Every row gives one point. Examples show where two turns around zero, p and q, send a point. Where does a point land after both, in the order given? Backwards means that the second turn is done in reverse. Each puzzle has new turns, and all numbers are rounded.

Turn p:
[-1.4  7.0] => [3.0 6.5]
[-0.5 -0.1] => [-0.5  0.2]
[-1.2 -3.0] => [-2.7 -1.7]
[-1.7 -2.7] => [-3.0 -1.2]
[ 4.8 -1.2] => [ 3.2 -3.8]
Turn q:
[ 1.9 -0.4] => [0.3 1.9]
[ 1.3 -4.4] => [4.4 1.4]
[-3.2  4.8] => [-4.7 -3.3]
Where do these land?
p, then q: [-1.5 -1.0] => [ 0.0 -1.8]
q, then p: [2.0 0.0] => [1.1 1.7]
q, then p backwards: [6.3 3.1] => [-6.3  3.1]
p, then q backwards: [-2.3 -3.6] => [-1.4  4.0]
p, then q: [-4.5  1.5] => [-3.8 -2.9]

Turn p:
[-1.0  5.4 -4.6] => [0.9 5.9 3.9]
[ 1.4 -3.4  4.7] => [-1.8 -5.2 -2.3]
[ 4.2 -2.7  1.2] => [ 1.6 -4.8  0.8]
[-2.9 -2.7 -0.1] => [ 0.5  0.6 -3.9]
[-1.7  3.4 -1.2] => [-1.2  3.5  1.4]
Turn q:
[-2.2  0.9  2.1] => [ 2.1 -0.1  2.4]
[ 0.0 -7.7 -3.2] => [-8.2 -0.4  1.5]
[-0.4  5.0 -0.1] => [ 4.3  2.2 -1.5]
[2.6 1.8 1.2] => [ 1.8 -1.6 -2.4]
Where do these land?
p, then q: [ 2.3 -0.7  2.0] => [-2.1 -1.3  1.9]
p, then q: [ 4.2  2.3 -0.3] => [ 1.0 -4.2  2.0]
q, then p: [-6.9 -4.0 -3.4] => [-8.4  2.0 -0.6]
p, then q: [0.4 2.4 1.7] => [1.2 0.0 2.7]

Turn p:
[-4.6 -1.8  3.2 -0.2  1.4  2.9] => [-3.7  2.9  4.2  0.3 -0.3 -2.3]
[ 1.0  5.7 -2.5  2.6 -2.6  3.9] => [ 1.5 -1.1 -2.4  6.6  3.8 -0.9]
[ 1.7  0.5  0.0 -2.0  2.4  1.8] => [-2.3  1.2 -3.0 -0.3 -0.1 -0.5]
[ 2.1 -0.5 -4.4 -0.5 -4.5 -4.8] => [ 6.7 -4.0 -1.5 -1.6 -1.4  0.2]
[-0.5  2.8  0.1 -0.1  2.2  1.1] => [-1.3  1.6 -1.2  0.5  2.9 -0.1]
[-2.4 -3.3  0.3 -3.4  3.3  0.2] => [-2.9  1.6  0.7 -4.2 -1.3 -2.8]
[ 0.6 -0.6  8.4 -5.9 -0.4  0.8] => [-1.3  8.5  0.0 -0.2 -5.5  1.4]
[-1.5  3.0 -0.9  3.6  1.7 -0.9] => [ 0.0 -0.9  1.1  0.5  4.9  1.4]
[ 3.6 -5.8 -4.3  5.9 -3.6 -5.0] => [ 3.4 -9.9  2.0 -1.6 -2.9  3.6]
Turn q:
[ 1.0 -2.2 -3.4 -0.2 -4.3  3.4] => [-3.3  1.3 -3.3  2.9 -3.6  1.5]
[ 1.6 -5.3  2.3  0.7 -2.8  1.4] => [-0.7  3.1  2.8  3.5 -4.0 -0.1]
[-0.5  2.9  1.1  4.2  4.2 -0.2] => [ 3.5 -1.4 -0.9 -0.9  2.7 -4.7]
[ 4.8 -2.2  3.2 -0.8 -7.7  1.6] => [-2.3  2.4  2.0 -0.4 -9.2  0.7]
[-3.5  2.4 -2.8 -4.8  4.3  2.9] => [ 2.9 -1.2 -4.0 -0.2  4.6  5.4]
[ 0.8  1.7 -0.7  0.3  4.1 -4.9] => [ 0.1 -4.5  2.4 -1.5  3.8 -1.5]
[-4.3  2.8  0.4  0.6  2.2 -4.1] => [-0.2  0.2  0.9 -3.6  5.7 -1.3]
Where do these land?
q, then p: [ 2.1  2.6 -4.1 -3.2  0.3 -3.6] => [-3.3 -0.3  2.5 -2.2 -3.1 -4.5]
q, then p: [ 2.0  2.5  3.7  0.8 -3.1 -1.5] => [ 3.9  3.4 -0.5 -0.5 -3.0 -0.5]
p, then q: [ -0.9   0.4 -11.2   5.5   0.9   1.0] => [-0.7 -1.8  7.2  9.1  4.5  0.1]
q, then p: [-0.9  1.1  2.6  5.3  1.2 -1.9] => [ 2.4  1.6 -0.8 -4.3  0.6  3.8]
p, then q: [-1.4  2.3  4.4 -1.6  0.9  2.1] => [ 1.5  0.0 -2.8 -4.2  1.4 -2.2]
p, then q backwards: [-0.5 -0.2  0.3 -3.7  1.7 -0.3] => [-1.7  2.0  1.1  1.5 -2.6  0.4]
q, then p: [ 2.6  1.1 -0.7 -3.0  0.8  2.7] => [-0.7 -2.8 -1.0  2.4 -2.9 -1.6]
p, then q backwards: [-6.3 -7.5  0.3  1.0 -3.9 -0.8] => [ 6.2 -1.4  6.4  1.6 -0.4 -5.3]
p, then q: [ 3.2 -2.3  4.7 -1.0  1.2  2.4] => [-1.9  4.3 -4.3 -2.2 -0.2 -0.1]
